Each wall is flat, endless, passes through zero and stands at right angles to its row. A trip goes straight from one point to another. List the walls that it crosses, first one first.

Walls:
(1): [-0.27 -0.12  0.19]
(2): [ 0.08 -0.34 -0.15]
Trips:
[-0.47 -0.05  0.44] to [ 0.20  0.97 -0.30] -> 1
[ 0.39  0.32 -0.36] to [0.01 0.06 0.25] -> 1
[-0.19  0.08  0.25] to [ 0.02  0.29 -0.02] -> 1
[-0.62 -0.59  0.13] to [ 0.09  0.07 -0.18] -> 1
[-0.24  0.18  0.54] to [-0.32 -0.35 -0.36] -> 2
[-0.20 -0.06 -0.03] to [ 0.08 -0.08  0.02] -> 1
[0.00 0.34 0.61] to [-0.71  0.26  0.51] -> none
[0.02 0.53 0.27] to [ 0.48 -0.11 -0.36] -> 2

Walls:
(1): [-0.07  0.14  0.12  0.15  0.37  0.17 -0.51 -0.40  0.26]
(2): [-0.12  0.07 -0.01  1.02 -0.18  0.08 -0.59  0.07 -0.02]
(3): [ 0.30  0.23  0.06  0.27 -0.49 -0.06  0.27 -0.33 -0.04]
Trips:
[-0.24 -0.12 -0.15 -0.23 -0.47  0.05  0.15 -0.19  0.42] to [ 0.06 -0.38 -0.18  0.92  0.04 -0.24  0.26 -0.07 -0.17] -> 2
[ 0.30  0.25 -0.11 -0.16 -0.12 -0.31  0.00 -0.48  0.24] to [ 0.51  0.42 -0.40  0.25  0.48  0.34  0.17 -0.05  0.32] -> 2
[ 0.39  0.32  0.39 -0.62 -0.17 -0.50 -0.59  0.21 -0.73] to [ 0.22  0.00  0.06  0.06 -0.32  0.14  0.17 -0.27  0.16] -> 3
[ 0.09  0.60  0.24 -0.15  0.19  0.43 -0.22  0.49 -0.12] to [ 0.07 -0.24  0.02 -0.06 -0.42  0.20 -0.30 -0.03  0.45] -> 3
[ 0.24  0.01 -0.14 -0.11  0.12 -0.26 -0.08 -0.18  0.08] to [-0.14  0.23 -0.05 -0.09 -0.30 -0.34  0.18 -0.36  0.01] -> 1
[ 0.01  0.53  0.11 -0.12 -0.20 -0.49 -0.07  0.10 -0.50] to [ 0.49 -0.04  0.49  0.42 -0.52  0.00 -0.08  0.02  0.68] -> 2, 1
[-0.27 -0.23 -0.26  0.53 -0.22 -0.31  0.24  0.14  0.42] to [-0.07  0.54  0.58 -0.77 -0.17 -0.12  0.04 -0.19 -0.31] -> 2

Walls:
(1): [ 0.01  0.87  0.23  0.02 -0.04  0.37  0.48 -0.05  0.30  0.22 -0.12 -0.06
  0.20  0.19 -0.20  0.48  0.09  0.15]
(2): [-0.35 -0.27 -0.37  0.16 -0.11  0.45 -0.40  0.37 -0.17 -0.17 -0.06 -0.34
 -0.59 -0.45 -0.11  0.11 -0.02 -0.31]
(3): [-0.22 -0.02  0.07 -0.61  0.05 -0.16 -0.60 -0.31 -0.83  0.18 -0.44  0.46
 -0.50  0.10 -0.51 -0.37  0.09 -0.06]
(4): [-0.21  0.64  0.66  0.07  0.05 -0.21  0.60  0.07  0.20  0.29  0.06  0.24
  0.62  0.19  0.63 -0.27 -0.37  0.14]
(5): [ 0.14  0.59 -0.14 -0.39 -0.88  0.23 -0.21 -0.01 -0.36 -0.06  0.22 -0.12
  0.84  0.38  0.56 -0.19 -0.85  0.37]
(6): [-0.37  0.41 -0.55  0.04  0.08 -0.04  0.35 -0.54  0.22 -0.17  0.25 -0.62
 -0.09 -0.17 -0.60  0.38 -0.24 -0.37]
(7): [ 0.18  0.46  0.36 -0.80  0.45  0.51  0.35  0.41  0.17 -0.51  0.27 -0.15
  0.68 -0.26 -0.13  0.42  0.04  0.21]
(8): [-0.01  0.06 -0.02  0.06 -0.01 -0.36  0.11 -0.21 -0.07  0.26 -0.11 -0.14
 -0.51  0.16  0.34 -0.06 -0.03  0.23]
Trips:
[ 0.05 -0.44 -0.64  0.00 -0.44 -0.35  0.07 -0.17 -0.25  0.00  0.01  0.86
 -0.11  0.02  0.24 -0.24 -0.19 -0.25] to [ 0.00  0.23 -0.26  0.09  0.05  0.13 -0.19 -0.02 -0.21  0.17 -0.18 -0.09
  0.10  0.15 -0.10 -0.33 -0.18 -0.33] -> 2, 6, 8
[-0.55  0.54  0.19  0.50 -0.26  0.08  0.55  0.45  0.28 -0.36 -0.39  0.38
  0.51 -0.19  0.19 -0.08 -0.25 -0.02] to [ 0.36  0.17  0.28 -0.12 -0.31 -0.05  0.28 -0.19 -0.64 -0.02  0.52  0.22
  0.13  0.02 -0.17 -0.38 -0.44  0.02] -> 3, 1
[-0.04  0.32  0.22 -0.16 -0.48 -0.17  0.06 -0.27 -0.29 -0.32 -0.29  0.34
  0.23  0.16  0.17 -0.09 -0.33  0.47] to [-0.06 -0.39  0.36  0.56 -0.23  0.25 -0.14 -0.36 -0.21 -0.06 -0.26 -0.54
  0.03 -0.02  0.41 -0.13 -0.68  0.24] -> 7, 1, 3, 2
[ 0.42 -0.39  0.28 -0.01 -0.51 -0.30  0.15 -0.23  0.48 -0.03  0.11  0.08
  0.86 -0.23  0.22  0.08  0.07 -0.21] to [ 0.40 -0.09 -0.16  0.71  0.18 -0.45  0.08  0.50  0.05  0.15 -0.12  0.14
  0.15 -0.13  0.12  0.54  0.14  0.21] -> 1, 5, 7, 8
